Each row is a point. A path goes straight from each point to the next, and from the last back to the first. The post is the endless flat space through its rows: a point in 2 columns, a line in 3, a plane in 4, and so on, so that a path can go around it. How many times does the path go around the post? Going back the other way cancels.

Post:
[[5, 8]]
Path:
[[9, -12],
[2, -38],
[47, -31],
[28, 7],
[38, 50],
[-16, 45],
[-12, 15],
[-34, 25],
[-3, 48],
[47, 33],
[25, 4]]
Times around: 0

Post (2 x 3):
[[-1, 18, -40],
[-20, -24, 29]]
Path:
[[-10, -26, -8],
[-37, -29, -24],
[20, 13, -68],
[38, 30, -37],
[-17, 42, 32],
[-69, 0, 15],
[-30, -17, -13],
[13, -26, -23],
[-13, -47, 2],
[4, -17, -16],
[46, 16, -23],
[11, 45, -24],
[-25, 20, -14],
[-53, -13, -27]]
Times around: 2

Post (5 x 6):
[[4, 19, -4, 14, 6, 4],
[-4, 16, 38, -44, 65, -22],
[2, 23, 7, 32, -31, -32],
[-12, 26, 46, 29, -20, 21],
[30, -10, -41, -32, -56, -61]]
Path (17 x 6):
[[20, 0, 25, -13, 34, -59],
[-1, 3, -2, 14, -30, -60],
[-35, 15, -22, 15, -49, 4],
[-16, 43, 2, -7, -15, -21],
[-26, 31, -29, 8, 15, -37],
[-33, 36, 31, 24, -23, 5],
[1, 46, -13, 4, 4, -61],
[16, 31, 6, -4, 18, -39],
[28, 6, 9, -19, -15, -29],
[10, -6, 18, 40, 5, -20],
[-13, 2, 31, -2, 11, -46],
[-25, 9, -14, -65, 27, 5],
[-12, 53, -4, 21, -6, -47],
[17, 60, 26, 5, -21, -16],
[50, -4, -65, -13, -49, -47],
[36, 7, 52, -9, 45, -43],
[45, -3, 17, -18, -16, -23]]
Times around: 2

Post:
[[7, -1, 5, -10, -21, 67, -25, 21, 23],
[-22, -23, 88, 28, 23, -22, -20, -5, -11],
[-20, -8, 13, -33, 86, -68, -35, -57, 32],
[16, -5, -37, 30, 34, -14, 14, 23, -53],
[-8, 1, -48, 3, -12, -41, -1, 23, -35],
[14, 1, -36, -5, 38, -61, 14, -14, 32],
[-11, -31, 48, 41, 24, -32, -46, -39, -6],
[13, -11, -12, 0, -9, 47, -49, 67, 28]]
Path, 17 rows:
[[40, -21, -11, 43, 20, -2, 68, 37, -54],
[-7, -38, 3, 28, 28, 17, 7, -43, -16],
[-26, 2, -21, 17, -4, -37, 27, -13, 24],
[16, -1, -33, 15, 42, -3, 51, -4, -4],
[-29, -22, 13, 9, -17, -23, -32, 31, -2],
[-8, 1, -50, -6, 37, -32, -33, 2, 69],
[0, 27, 16, 31, 5, 17, 0, -26, -2],
[-10, 3, 34, 44, 28, -48, -47, 20, 37],
[-27, 12, -17, 1, 8, 40, 22, 17, -11],
[-34, -31, -40, -2, 23, 18, -14, -8, -6],
[3, -45, 21, 4, 26, -35, -1, 19, -1],
[-14, -27, 5, -3, 53, -53, -27, 35, -48],
[-38, -42, 13, -23, -13, -34, 5, -10, 29],
[-23, -18, 10, 8, 44, -10, -15, -24, -2],
[-33, 9, 4, 30, -20, -12, -34, -42, -3],
[37, 12, 31, 42, 3, -26, -28, 52, 6],
[17, -6, 24, -37, -9, -15, -39, 30, 7]]
Times around: 1

Post, 11 rows:
[[5, -5, -43, 40, -10, 13, 37, -13, -56, -17, 14, 18],
[-6, 3, -48, -1, -14, 4, 9, -15, -53, -11, 37, -32],
[22, 3, -5, -5, 8, -29, -5, -19, 40, 5, -11, 16],
[2, -10, -53, 22, -19, 39, -24, -18, -20, 3, 17, 0],
[10, 28, 43, -52, -22, -20, -14, 23, 56, 2, 17, 54],
[30, -33, 67, -17, 23, -14, -6, -14, -30, 30, -5, -25],
[34, 50, 30, -2, -37, -14, 7, 25, 26, -2, -24, -8],
[8, -20, -39, 53, -18, 2, -4, -3, -22, -28, 53, -6],
[-16, 29, 28, 0, 3, 20, 12, 8, 48, 0, 13, 22],
[-25, -68, 44, -11, 2, -31, -38, -33, -12, 38, -11, 1],
[6, -12, -73, 37, -32, 35, 25, 14, -24, 15, 30, -15]]
Path:
[[54, -21, -2, 37, -8, 30, 29, 29, 20, 22, 19, -45],
[-3, -19, 20, -17, -25, -14, 13, 27, -17, -4, 10, -23],
[35, -28, 44, 11, -34, -10, -38, -29, -2, -22, -26, -18],
[-26, -22, -15, 31, -7, -23, 16, -39, -2, 0, -1, 49],
[19, -28, 6, 96, 8, -15, -41, -28, 7, 34, -8, -4],
[-7, -60, -24, -10, 37, -14, -48, -3, 7, 37, 51, 24],
[-18, 30, -59, -34, 2, -17, 37, 0, -2, -39, 21, 13],
[6, -21, -44, 34, 20, -3, 54, -17, 17, 1, -7, -1],
[16, 25, 4, 35, -6, 13, 57, 12, 29, -38, 69, -23],
[29, 19, -3, 47, -21, -49, -18, -48, 37, 8, -51, 21],
[-76, 25, -5, 7, -12, 21, 25, -15, -40, 14, 86, 15],
[-27, -50, -58, 42, -41, 38, -19, -33, -20, -3, 66, -19],
[4, -36, 0, 11, -44, -51, -14, -11, -18, 12, 38, 1],
[-20, -30, -17, 16, 1, 13, -6, -5, -7, 24, 43, 61],
[2, -23, -45, 82, 64, 3, 14, -15, 26, -8, 6, 13],
[19, 8, -14, -2, -18, -59, 19, 0, -51, -15, -15, 12],
[35, 29, -24, 56, 9, 1, 45, 4, 7, -9, 19, -17],
[-11, -18, 43, 28, -25, 7, 27, -31, -30, 7, 14, 15],
[-18, -7, 9, 12, 6, 54, 48, -22, 5, 29, 57, -32],
[-46, 18, -33, -19, -8, 21, 32, -18, -28, 26, 19, 7],
[58, -8, -50, -13, 3, -31, -52, -22, 47, 27, 5, 3],
[-62, -20, 54, -7, -15, 1, 15, 25, -9, 25, 24, 52],
[3, 44, 22, -2, -24, -13, 18, 16, 1, 27, 56, -11],
[27, -15, -23, 57, 9, 21, 66, -23, -30, 18, 3, -23]]
Times around: 1

Post:
[[9, -6, -47, 17, -14, -46, 4, -21, -13, -13, 44, -9, -15, -30],
[-2, -4, -25, 43, 19, -24, 45, -12, -4, 14, 26, 1, 5, -28],
[16, 39, 32, -22, -6, 1, -12, 15, 3, 18, 7, -15, -33, 38],
[43, -1, 17, 52, 30, 8, -62, -11, 16, -23, 53, -36, -20, 40],
[13, -12, 32, -49, -10, 35, -11, 13, -2, 7, -37, 59, -6, 30],
[9, -36, -3, -15, 8, -27, 58, -14, -26, -3, 16, -22, -1, 14],
[9, 6, -1, -64, 20, 51, 1, -18, 24, 6, -30, 25, -16, 7],
[6, 11, 23, -55, -7, 71, 6, 5, -29, -11, -56, 20, -3, -11],
[4, 10, -29, 54, 38, -11, -57, -1, 15, -39, 34, -18, -90, 12],
[5, -24, -14, 38, -10, -23, 18, -45, -11, 27, 21, -30, -13, 11],
[58, -14, -4, -39, 16, 41, 15, 3, -14, 25, -61, 26, 2, 18],
[-3, 11, -14, -36, 26, -7, 17, -28, -33, 30, -65, 33, 36, 5],
[8, 0, -8, 34, 2, -35, 16, -26, 15, -26, -5, -16, -28, -39]]
Path:
[[16, 12, 9, -16, -24, -1, -51, 29, 4, -54, -28, 55, 1, -35],
[-45, -6, -6, -32, -21, -17, 6, 15, -13, -35, 15, 9, -51, -48],
[-35, 6, 24, -24, 11, -38, -15, -10, -39, 15, 7, 25, -44, 27],
[-20, 3, -10, 14, -4, -13, 6, -41, -31, -18, 25, -23, -35, -11],
[-7, 63, -41, 15, 13, -26, -9, 4, 23, -4, 3, 61, -8, -25],
[10, -7, -33, 15, 31, 12, 29, 0, -37, 29, 4, -16, 27, 55],
[17, 4, -37, 15, -7, 16, 8, 47, -11, 6, -41, 30, -53, -12],
[38, 52, -28, 24, -21, -8, -24, -47, 17, 47, 28, -86, -54, 71],
[12, -19, -9, 59, 22, 15, 19, -57, -8, -20, 60, -11, 5, 10],
[14, 5, 56, -49, -33, -3, 21, -3, -16, -14, 8, -25, -18, 14],
[10, -17, -21, -46, 28, 22, -13, 4, 11, 3, 47, 6, -44, -6],
[24, -22, -11, 17, -6, -46, -1, 0, -33, 48, 28, -40, -38, 34],
[40, -36, 14, -29, -23, 4, 9, -26, -17, 25, -20, 11, -22, -3],
[2, 20, 3, -30, 32, 40, -4, -34, 10, -8, 6, 26, -13, -17],
[26, 9, -46, 72, 113, 23, 33, -21, 18, 27, -65, 46, -10, 17],
[20, -9, 4, -13, 22, -8, 32, 11, -34, -3, -42, -26, -1, 54],
[22, -11, 68, -34, -21, 19, 29, 21, 4, 36, -51, -43, -32, 80],
[-43, 34, -14, -42, 16, -24, -4, -4, -11, 31, 27, 21, 46, -41],
[4, -15, 15, 70, 11, -10, -13, 13, -17, -2, -10, 72, -13, -48],
[25, -17, 37, 4, 32, 34, -14, -53, 8, 19, 2, 35, 18, 31],
[38, 60, 30, -23, 10, 3, -33, 5, 48, -13, 5, 37, 17, 47],
[10, -12, -9, -31, -47, -3, 11, 6, -30, -28, 3, -20, 8, 31]]
Times around: 2
